Rows are points. Each copy is the shape, with its points in the same order, turned, moved and blurred by noise. Say if it was mirrored as well.
In the rows, zero is written as 128.

Shape:
[[158 104]
 [125 180]
 [116  89]
 [ 93 100]
 [132  98]]
Copy 1:
[[143 146]
 [101  75]
 [104 168]
 [ 81 156]
 [117 157]]
Copy 1 is: mirrored
Copy 2:
[[161 131]
 [ 85 103]
 [174 101]
 [161  74]
 [167 112]]
Copy 2 is: only turned

Shape, 7 rows:
[[147 102 113 116]
 [112 153 208 112]
 [153 100 101 121]
 [195 142 122 132]
 [118 171  96 127]
 [105  87 189 134]
 [107 137 102  90]]
Copy 1:
[[ 88 139  99 116]
 [170  83 160 127]
 [ 86 146  87 122]
 [120 107  52 107]
 [138 139  83 181]
 [135 131 170  94]
 [ 97 122 121 177]]
Copy 1 is: mirrored
Copy 2:
[[126 100 108 124]
 [143 195 150  95]
 [127  88  96 148]
 [142  95 166 154]
 [ 68 118 148 129]
 [156 176  89 120]
 [ 88 103 117  98]]
Copy 2 is: mirrored
Copy 3, 7 rows:
[[143 147 132  85]
 [153  76  53 110]
 [141 153 150  84]
 [168  95 170 101]
 [158 147 127 160]
 [103 110  62  74]
 [167 167 102 123]]
Copy 3 is: mirrored

Shape (10 x 6):
[[122  87 146 131 122 132]
 [137  94  87  87 133  97]
 [128 188 170  81  90 142]
 [136 130 145 152 153 120]
 [ 74 132 206 131 129  86]
 [146 158 168 140 125 134]
 [149  85 154 171 132 161]
 [ 95 148 132 126 130 134]
 [ 57  82  96 133 145 161]
 [156 106 198  76 143 128]]
Copy 1 (10 x 6):
[[134 105 124 117 133 104]
 [101 123 118 152  87 144]
 [195 200 142 139 134 127]
 [134 107 164 153 161 126]
 [161 134 129 167 158  44]
 [174 143 176 130 160 124]
 [136  80 159  90 165 122]
 [143 153 116 156 168 129]
 [ 94  98  73 127 189 129]
 [121 175 173 108 112  80]]
Copy 1 is: mirrored
Copy 2, 10 rows:
[[140 112 140 170 134  88]
 [111  63 119 126 119 128]
 [111 173 202 124 106 145]
 [131 148 108 145 109  86]
 [ 95 155 159 208  66  85]
 [140 175 148 134 103  99]
 [173 141 122 161 153  62]
 [112 153 129 166 122 134]
 [105 108  97 207 178 128]
 [ 97 126 188 123 120  53]]
Copy 2 is: only turned
Copy 3:
[[129 129 127 162  99 140]
 [182  69 147 144 106 110]
 [ 86 139 156 100  80  61]
 [116 130 156 136 152 150]
 [ 91 164 164 209 130 102]
 [102 154 156 103 122 125]
 [119 141 113 134 117 194]
 [114 121 128 135 146 104]
 [126  80  62 172 156 125]
 [ 92 110 178 160  64 140]]
Copy 3 is: only turned

Shape (15 x 9):
[[130 135 142 130 132  92 115 158 109]
 [108  81 108  70  92 122 125  99 152]
 [ 72  86 115  99 129 176 106 136 230]
 [121 152  91 146 155  82 124 164 114]
 [129 135 127  94 203 168  96 145 101]
 [ 95 104 126  77  99 168 102  80 147]
 [155 157  65 148 133 116 148 169  88]
 [122  93 100  64 111 165  69 116 173]
 [108  84 138  60 177 176 142 113 126]
 [173 119 118 134 119  93 126 190 107]
 [172 175 133 188 154 113 145 127 119]
 [138 166 132  87 130 142 145 173 107]
 [174 132 103  78 121 109 138 110 132]
 [151 146 106 111 149  98 132 137 147]
 [142 182  92 116 124  73 122 165 126]]
Copy 1, 15 rows:
[[106  92 126 147 124 102 106 118 106]
 [165 130  98 135 103 119 170  63 152]
 [171 116 187  96  60 168 188 103 180]
 [147  61 106 141 113 116  83 147 125]
 [157  97 157 113 110 168 119 128  47]
 [167 147 135 151 125 152 192  90 129]
 [150  94  72 125 104  96  91 183 105]
 [182 137 150 150  57 141 182  74 114]
 [160 125 137  79 128 175 154  77  83]
 [106  99 105 137  83  66  98 135  86]
 [132 132 146 138 148  89  59 180 114]
 [102 131  94 129 111 149 123 156  96]
 [153 153  88 146  93 125 103 100 113]
 [143 120 112 130  91 126  83 127 129]
 [123  95  95 178  91 124  76 146 130]]
Copy 1 is: only turned
Copy 2:
[[149 108 141 139 126 143 101 168 123]
 [121  78 109 144 102 156 117  82  52]
 [ 91  48 114 156  64 135 102  36 139]
 [144 108 155 106 152 159  83 161 140]
 [101 120 199 170 123 131 139 135 142]
 [ 76 107 121 155  79 142 131  75  56]
 [146 125 155 124 211 153  81 140 130]
 [ 83  81 143 182  85 183 100  64  83]
 [108  81 190 174 103 105 151  87  89]
 [182 117 132 173 167 146  86 161 137]
 [173 177 135 106 147 155 130 137 160]
 [108 106 123 162 174 133 134 150 117]
 [152 104 139 150 152 180 150 117  78]
 [144  93 144 137 141 175 127 127 134]
 [140  92 114 116 170 187 107 168 126]]
Copy 2 is: only turned
Copy 3:
[[121 123 145 126 142 158 102  78 137]
 [153 113 160 140 132 107  80 181  95]
 [161 139 169  85 176  69 132 211 147]
 [111 104 105 136 150 125 109  71 154]
 [145  78 112  50 162 170 145 113 113]
 [166 123 139 114 138 140  87 206 105]
 [ 97 121  79 154 137 136 149  71 118]
 [156  93 168 121 168 141 132 205 112]
 [165  91 132  50 137 130 123 160  67]
 [ 87 125 158 151 130 147 141  69 115]
 [115 134  97 107  67 152 145  72 168]
 [171 139 126 115 157 152 141  81  98]
 [154  95 146 154  97 139 125 125 100]
 [145  95 129 133 110 127 132  90 133]
 [158 114 117 175 138 137 128  73 144]]
Copy 3 is: only turned
Copy 4, 15 rows:
[[117 138 107 131 148 127  93 125 111]
 [153 116 167  89 136 100 137 103 184]
 [125  67 135 111 115  96 222 100 161]
 [155 152 103 169 168 142  98 102 109]
 [182 132 127 101 156 120 151 135  46]
 [148 102 202  88 140 119 154 136 153]
 [176 196  98 167 158 136 103 140 137]
 [166  87 141  58 128 126 165 126 164]
 [170 131 171  73 122  70 160 111  85]
 [132 161  62 130 149 114  88 140 143]
 [111 172 107 179 104 167  98 145  84]
 [127 195 123 101 164 128 148 120 110]
 [166 174 134  88 101 140 101 103 144]
 [147 158 104 130 125 142 117  87 125]
 [135 179  90 144 171 172  99  85 140]]
Copy 4 is: mirrored

Shape:
[[146 161 156 127 124 136  80 130 173 116  91 128]
 [176 108  70  98  85 166 176 151 154  98  87 115]
 [ 99 166 142  82 128 172  98  96 113  92  99 123]
 [102 161 102 166 165 123  78 176 167 138 112 185]
 [ 65 190 194 115 104 133 144 142 127 129 124 105]
 [138 134 175  60  79  69  95 133 126 158 128  83]
 [118 107 157 119  89 127 132 164 116 139  98 145]
 [ 89 107 160 154 201 122  82 125  96 145  91 123]
 [109 148  62 115 119 128  72 109  86 143 101 174]
 [ 91 122 102 145 127  84  96 139  96 134 168 109]
 [158 184 112 135 147 105  70 118 156 175 136 146]
 [ 88 183 112 141 117 115 151 156 119 142 140 137]
 [123  64  99 112 117  60 110 107 122 136 137 115]
 [141 103 137 120 137 118  85 125 160 171 153  61]
 [132 133 127 142 199 163 125 103 120  81 144 118]
 [104 168 137 130 109 139 114 176  98  95  66 131]
 [141 161 128 135 150 106  66  98 171 153  99  93]
 [130  98 137  41 176 102 123 142 151  77 114  92]]
Copy 1 (18 x 12):
[[ 92 136 158 158 124  71 158 112 151  85 127  98]
 [159  99 137 126 112 155 215 128 154 100 208  96]
 [126 171 154 160 101 141 114 103 120  67 128  94]
 [ 61 175 100 105 174  81 174 111 153 127 109 105]
 [108 151 184 185 140 159 140 164 135 102  67 126]
 [ 60  61 156 208 115 143  99 146 155 104 143 129]
 [106 100 127 122 115 142 151 162 169  89 118 136]
 [ 70 127 156  65 134 104  92 120 105 103  82 100]
 [ 93 157  61 123  96 130 124  83 119 136 142 119]
 [ 57 130 112 128 142 138 112 173  92 152 145 113]
 [ 75 139 128 160 143  65 129  91 155 171 139 106]
 [109 152 124 156 157 153 161 153 128 159 101 117]
 [ 74  73 109 119 145 128 109 145  96 118 190 151]
 [ 49 100 201 132 131 110 115 141 136 144 180 117]
 [142 165 168  99 158 101 109 134  95 111 151  63]
 [106 136 112 141 105 141 175 142 135  80  85  76]
 [ 60 119 172 155 129  67 137  83 113 132 141 107]
 [ 94  87 164 139 191 156 109 114 126  46 179  68]]
Copy 1 is: mirrored
Copy 2, 18 rows:
[[163 144 160 134 132 161 138  88 138  83 146 132]
 [125 157  78  49 110  80 188  93 116 110 135 125]
 [125 129 164 143 143 109 143 116 107  53 120  88]
 [169 118 142 161 103 169 170 131 138 122 223 107]
 [ 91 113 181 133 140 181 130 183 136  53 106 133]
 [128 179 120 120 180 169  83 150 104 131  85 138]
 [149 127 135  95 162 143 147 160 130 121 117 134]
 [135 141 215 170 172 123 132 149 167 139 170  81]
 [165 115  96 182 110  85 123 154 120 115 158  78]
 [118 167 156 150 113 121  87 190 109 145 181 118]
 [145 138 115 182 112 176  95  90 127 133 172 122]
 [103 109 134 155  94 156 137 169 126 116 155 137]
 [137 203 121 132 177  90 112 159 113 160 166 151]
 [108 191 141 107 160 159  81 115 140 136 176 117]
 [ 95 133 201 135 118  90 133  79 106 123 180 116]
 [155 126 164 125  99 133 177 162 132  93 109  98]
 [136 182 149 169 131 156 104  83 158 103 149 119]
 [ 92 212 158 134 189 131 189  99  69 118 127 114]]
Copy 2 is: only turned

Shape, 16 rows:
[[139 134 165 184  85 160 110 118 169 131 148 167]
 [107 133 150 122 126 122 106  89 108  90 127 146]
 [ 91 154 135  81 120  89 150 118 127 132 170 113]
 [171 188  71 141 104 174 110 152 128 113 148 134]
 [122 108 150 171  71 201  51 106 173  74 130 162]
 [132 169 159  86 175 120 115  83 140 113 120 108]
 [139 164 109 172 113 141  75 180 156 140 123 136]
 [132 176 175  92 156 138 128  99  77 133 157 116]
 [ 92 165 169 122 144 147 143 101  98 117 120 111]
 [120 120 167 179 100 220  13 122 160  81 173 126]
 [143 143 134  60 120 140 131 128 119 164 121 115]
 [ 94 138 140  98 127 125 151  82 109 146 114  70]
 [184 125  95 132 136 150 115 207 111 117 133 121]
 [172 135 103 168 119 144 144 149 171 120 161 118]
 [152 155 137 116 118  84 125  88  93 146 137  93]
 [ 85 108 127 113 155 145 106  64 116 158 143 139]]
Copy 1, 16 rows:
[[133 122 127  82 139 185 131 156 106 124 122  79]
 [167 122 126 163 105 161 106 133 138 120 176 107]
 [141 155  92 198 162 152  72  91 150 132 131  91]
 [135  90 127 151 143 126 130 102  54  93  94 146]
 [114 117 161 104 108 183 162 176  96  60 172  87]
 [185 112 113 171 160 149  71 127 185  95 145 132]
 [111 120 126  99 101 164 101  94  89  86  93 145]
 [209 105  86 201 133 175 100 127 155 120 119 120]
 [176  96 125 184 121 164  98 125 174 125 117  99]
 [152 135 162 111 112 219 184 157  96  15 134  88]
 [128 127  71 199 145 145  95 149 153 117 111 141]
 [146 135 112 204 121 114  85 132 189 117 107  87]
 [126 140 137 168 122 155 132 111  88 115  91 212]
 [127 146 156 115 172 128 130 116  94 126  93 141]
 [193 157  93 165 122 118  64 142 137 136 104 123]
 [166 133  78 153 114 130 148 113 185 106 153  87]]
Copy 1 is: only turned
Copy 2, 16 rows:
[[162 126 163 152 162 182 113 136 186 148 134 141]
 [124 102 173 107  93 141 116 147 136 158 182 143]
 [103 160 147 115 100 128  95 139  89 106 177 178]
 [165 135 125 124 122 150  97  45 118 182 118 130]
 [193 114 212 112 159 137 116 138 206 197 136 120]
 [ 74  93 179 126  79 126  88 137 103 137 130 146]
 [152 170 119 123 127 167  95 118 147 180  98  97]
 [104  74 146  92  92 164  87 132  86 118 140 179]
 [128  75 140 118 104 135  76 155 103 122 165 139]
 [198 106 197  81 174 136  99 164 182 224  89 154]
 [107 131 162  86 101 138 106  97 103  81 129 126]
 [100 102 156 109 129 111 104 145  69  96 172 120]
 [168 148  95 102  82 141 153  88 120 150  84 120]
 [150 148 121 170 140 135 140  98 130 151 105 146]
 [ 94 121 158 116 113 176 133 128  59 129 159 138]
 [ 71  98 146  77 148 118 115 142 146 132 175 142]]
Copy 2 is: only turned
